Each point is reached from the start by the listed moves, each made 0, 1 or 2 times, or once backwards (-1), plus a little noise. Say if it took an odd or an even number of moves. Then give how often each move was made.

Moves:
(1): [ 26  -5 -31  25  17]
(2): [  2  28   7 -24 -18]
Start: [ -6  -2  -4  -8 -10]
Points:
[ 46  16 -60  17   7] -> odd (2, 1)
[-29  32  34 -56 -46] -> even (-1, 1)
[ 18  -7 -36  17   6] -> odd (1, 0)
[ -1  53   8 -57 -48] -> even (0, 2)

Moves:
(1): [20 -2  0 -3  7  2  0 -8]
(2): [ 5  9  0 -2 -6  4  0  0]
(3): [ 4 -2  6  2 -5 -6  2 -1]
(4): [ 0 10 -1 18  6 -4 -8 -3]
(5): [ -1   7   6 -10   6  -2  -5  -2]
(6): [ 1 -3 16  5  1 13 -4 -5]
Start: [-1  8 -3  8 -3 -4  1  0]
Points:
[ 29  18  26   0   1   6  -6 -16] -> odd (1, 1, 1, 0, 1, 1)
[ 27  32   8  14   6 -10  -9 -14] -> odd (1, 1, 1, 1, 1, 0)
[ 47  29  13  34  19 -24 -15 -27] -> odd (2, 0, 2, 2, 1, 0)
[ 13  55  46  33   8  13 -30 -20] -> odd (0, 2, 1, 2, 2, 2)
[ 27  60   9  18  18  -5 -24 -18] -> odd (1, 2, 0, 2, 2, 0)
[ 60  13  39  13  -8  21  -2 -27] -> even (2, 2, 2, 0, 0, 2)

Moves:
(1): [ 9  3  0  1  0  2 -2  0 -8  2 -5 -4  0]
(2): [ 5  7  3  6  2 -2  6  0 -5 -2 -1  2 -4]
(3): [-1  5 11 -8  8 -1  0  4 -5  2  1 -2  0]
(4): [ 3 -8  8  5  3  1  2 -6  2 -4  0  0 10]
(5): [ 1 -2 -6 -4  9  8  2 -1  2  2 -8  3  3]
(6): [-5  0  4  1 -3  8 -1 -1 -1 -1  1 -4  0]
(7): [ 6  2 -8 -3  2  3  9  6 -5  1 10 -6  4]
(8): [ 0  2  1  8  2  1 -2 10  2 -3  0  1 -1]
(9): [  6   1   3  -1  -2   0   2   2  10  -1  -4 -10  -3]
(10): [ 4  2  5  0 -2  5 -2  1  5 18  4  3  4]
(11): [ 5  5  2  1  5  2 -6 -5  1 -4  7  2  0]
Start: [ 6  6 -2 -1 -9  3  2 -3  4 -3  3  5 -9]
Points:
[ 15  20  -1  22 -27  28 -27  14   2   9  16  -4 -17] -> even (2, -1, -1, -1, -1, 2, 0, 2, 0, 1, 1)
[ 20  32  16  -3  -7  40 -15  29  14  30  21 -14  -9] -> odd (1, -1, 1, -1, 0, 2, 1, 2, 1, 2, 1)
[ 60  24  36  27  -1  -7   4 -18  16  -3  13  -6   1] -> even (1, 2, 0, 2, -1, -1, 0, 0, 2, 1, 2)
[ 41  25  -2  22   6   3  16  25  -5  -3 -28  -1 -20] -> even (2, 2, 0, 0, 1, -1, 0, 2, 1, 0, -1)

Moves:
(1): [ 4  4 -1  4 -3 -2 -2 -8  2 -2 -2  1 -2  3  1 -1 -1  8  3 -6 -4 -2]
(2): [ 3 20 11 -4  8 -5 -6 -1  0 -4  2 10  1  2  0 -8  7  1 -6  0 -3  9]
(3): [ 0 -5 13  4 -5 -6 -2 -2 -2 -1  2 -5  1  0  0 -4 -5  0 -4  5 -6  2]
(4): [-2 -1 -2 12  6  2  0  3  0  2 -4  2 -1 -5  0  2 -3 -1  5  5 -5  1]
(5): [ 2  1  3 -5  3 -5 11  3 -1 -5 -2  1  0  8  4  2 -9  5  6 -1 -3 -3]
(6): [-8 -1  8  1  5 11  0  2 -2 -8 -1  0 -8  4 -3  1  4  3  5 -5 -8 -6]
(7): [ -2   1   8   2 -10   0  15   3   6  -6  -2   1   1   4  -3   5   9  -2
 -10  -1   1  -1]
(8): [ 9  1 -3  0 -3  0  1 12 -7  1  0  2 -3  8  6  0 -1 -7  7  3 -2  0]
(9): [-2 -2 -2  0  0  3 -3  8 15 -6  3  8  0 10  2  0  1 -3 -1 -6  1  2]
(10): [  6  -3   4  -5   8   5  11   4   5  15  -2  -8   4  -3  -1   5   9   0
   6 -10   0   1]
(11): [  3  -3  -1  -1   3  -3   4  -5  -7   4  11   1  -4   1  10   3  -3   0
   1  -1 -10  -3]
(12): [ -1  -9  -3  -3 -11  -1   5  -2   0   1  -9  11  -6   2  -3   5   0  -1
   3  -7  -4  -2]
(13): [ 5  3 11 -4 -9  2 -4 -1  0  3  2  5 20 -4  0  6  2  1  5  4  3 -4]
(14): [-7 -2 -2  2  1 -3  4 -2 -7 10 -1 -2  6  9  4 -2  1 -2  1  5 -1  2]
(15): [-4 -4  3  6 -3 -9 -1 -2  1 -2 -5 -7 -2 -3 16  4  1  0  3 -3  5  5]
(16): [ 6  0 -4 -3  2  2 -3 -1  1 -4 -2 -6  7 -3 -9 16  7  2 -1  7  2  7]
(17): [ 1 -1  3  0  4 -8 -3  1 -2 -5  2  2  1  1 -1 -2  5  2 -3 -1  0 -6]
(18): [-6  3  2 -4 -5  1  3  8 -5  5 -1  0  2  2  2 -2  0 11 -8 -5 -3  1]
(19): [-8  1 -2  3 -1 -5 -3  4  2 -8  4 -5 -8 -8 -7 -1  2  6  9  5 -7  0]
(20): [ 3 -3  6 -1  0  3  5 -3  8  4 -5 -3 -1 -1 10 -2  6  4 -5 14 -1 -3]
Start: [ 1  0 -9  0 -2  1  9  1 -6 -3 -3  5 22 15  1 -4  1 -1  4 -8 -3  3]
Points:
[  3  36  14  -8  46 -29  49  10  15 -33  -5   2  39   9 -46  37  60  16
  21 -17 -17  19] -> even (0, 2, -1, 1, 2, 0, 2, -1, 0, 2, 0, 0, 0, 1, 0, 2, 2, -1, 2, -1)
[-15 -34  22  17 -48   8  51  11   5 -11 -54   8  20 -16  34  45  15  32
  37   7 -18 -29] -> odd (0, -1, -1, 2, 1, 1, 1, 0, -1, 0, 0, 2, 2, -1, 2, 0, 0, 1, 1, 2)
[  8  -9  -7  26  -8 -32  40   2 -22 -39 -13  -3 -15  34  -2 -11 -20  30
  11  24 -44 -32] -> odd (2, -1, 1, 1, 2, 0, 1, 1, -1, -1, 0, 0, -1, 0, -1, 0, 2, 0, 1, 1)

Moves:
(1): [-2  6 -2 -1  4  6 -1  3  4  1 -2 -3 -5  8  7  1 11 -2 -1 -5  0 -8 -6 -9
 -1 13]
(2): [-3  1 -5  6  0 -7 -1  9  2 -1  2  2  8 -2  6 -1 -2  2  0  3  6 -3  2  0
 -1  1]
(3): [  8  -5  -5  -2  -5  -4  -4   4  14  11   5  -2  -7   4  -6   3  -7   2
   0  -9   0 -11  -4  -3 -11  -1]
(4): [  2  -3   4   0   5  -5  -3   7   7  -2  -4 -10   1   4  -2   6  -3   3
  -4  -2  -6   2   2   6  -7   1]
(5): [11  3  4  7 -1  0 -8  2 -4  9  4  0 -1 -4 10  4 -7  8  6  7 -4  4  2 -3
 -3  8]
(6): [  2   0  -1  -4  10   6   0 -12  -2  -2   6   0  -5   0  -1  -6   7  -2
  -3  -5  11   5   8   5   1   6]
(7): [-4  0  2  1  2 -6  7  1  0 -6  1 -1 -6  0  3  0 -1 -4 -3  1  4  5  2  2
 -4  1]
(8): [ 1  3  4  5  1 -2 -2 -1 -4  3 -5  0 -1  7 -1  2  4  0 -8 10  4  5 -5 -3
 -1 -5]
(9): [-2 -8 -3 -6  2 -7  6 -4  5 -2 -1 11  3 -4  1 -1 15  5  3 -3  6  6 -2  2
  7 -3]
(10): [ 1  0  5  6 -4  2  1  1 -3  4 -5  3  0 -3 -5 -1 -5  0  1 -3 -3 -4  0  0
  5  1]
(11): [ 4 -6 -1 -2 -4 -2 -1  7 -7 -1  3 -2 -1 -1 -5 -2  1  0  0 -2  0 -4  2 -6
  5 -2]
(12): [ 1  1 -2  2 -3  5 -2 -6  1 -3 -2 -2  3 -4 -2  4 -5 -4 -1 -1  7 -2  1 -1
  2  4]
(13): [ 2 -4 -1 -1 -1 -7 -3  0 -1  4 -2  0  7  5  4  0  1 -2  4  2 -9 -2  1  1
  3  2]
(14): [  6   5   5   6  -8  13   6   5   7   1  14 -10  -1   5  -7  -2   6   4
   2   2  -1   7  -5  -5  -2   4]
(15): [  7   0   3  -1   3   4   8   1   1   0  -1   4   7   2   3  -2   5   0
 -11   5   0  -3  12   2   0  -3]
(16): [  9   0   2  -6   8  -9   6  -3  -4   3   5   3   6   4  -4   2  -3   3
  -2  -3  -4  -4 -11   2  -1   0]
(17): [ 2  3  3  1  4  0 -6 -3  1 -8  3 -1  0 -4 -2  4 -3 -5 -1 -3  0  2  0 -4
  3 -7]
(18): [  7 -11  -3   0   4   5  -7   6   3   3   0   4   3  -2  -3  -6 -10   8
  -6  -1   4   3 -12   0   4   3]
(19): [ 5 -6  9 -3 -4  2 -5  7 -4  0  6  3  6 -2  8  0  2 -5  3  8  8 -3  0  4
 -7  0]
(20): [-2 -4 -6 -3  1  4 -4 -1  5  5  1  8 -4 -1 -3  7 -6 -1 -8  5 -7 -2 -2  0
  4 12]
(21): [ -1  -7  -3   3   4  -6   1  -1  -3  -8   0   0   4 -11   0  -4   5   4
   0   6   0   5  -4  -3  -6   1]
(22): [ -1  12   6  -4  -7  -5  -3   2  -1  -1  -1   3   0   2  -6  -6   2   7
   0   7   0   2   0 -11  -2   6]
(23): [  0   4  -2   2 -10  -3   2  -2  -1  -8   2  -4  -3   0  -3   0   1   0
   3   5  -1  -3  -8  -2   3   0]
(24): [-5  8  1  1 -1 -2  4 -4 -3  9  1  2 -3 -9  0  1  0 -6 -1 -6  0 -2 -5  4
 -1  2]
Start: [ 4 -3 -3  0 -4 -8 -6  1 -3  0  8  6 -1 -2  2  2 -3 -2  7 -3 -7 -5 -4  6
 -6 -5]
Points:
[ 41   5 -10   7  14   9  -4 -25  25  39  12  23 -26  -3  -1 -31  39  18
 -43  -3  35  15 -18 -40 -23  60] -> even (2, -1, 2, -1, 1, 2, 2, 2, 1, 0, 0, 2, 2, 1, 2, -1, 0, 2, -1, 0, 2, 2, -1, 2)
[ 58 -59  10 -13   8 -16  13  12   5 -11  56  19  23 -34   6   9  21  22
 -20  26  17  18 -20  40 -17  -4] -> odd (-1, 0, 0, 2, 1, 1, 0, 0, 2, -1, 1, 0, -1, 1, 2, 1, 0, 1, 2, 1, 1, -1, 2, 1)
[ 24  25  31  -7  15 -12   3 -21 -15 -26  33  43  35 -22   8 -11  41  17
  32   7  17  15  -3 -26   9  31] -> odd (1, 1, -1, -1, 1, 1, 0, -1, 2, 2, -1, 1, 0, 1, 0, 2, 2, -1, 1, 0, 1, 2, -1, -1)
[  8  24 -34  13  29 -55   6 -31  14 -29   7  16 -22   9  14  30  12   2
 -20  10  30 -14 -38 -20 -18  31] -> odd (2, 2, 1, 0, 1, 1, 2, 2, 1, 0, -1, 2, -1, -1, 0, 2, 1, -1, -1, 1, 1, 0, 2, -1)
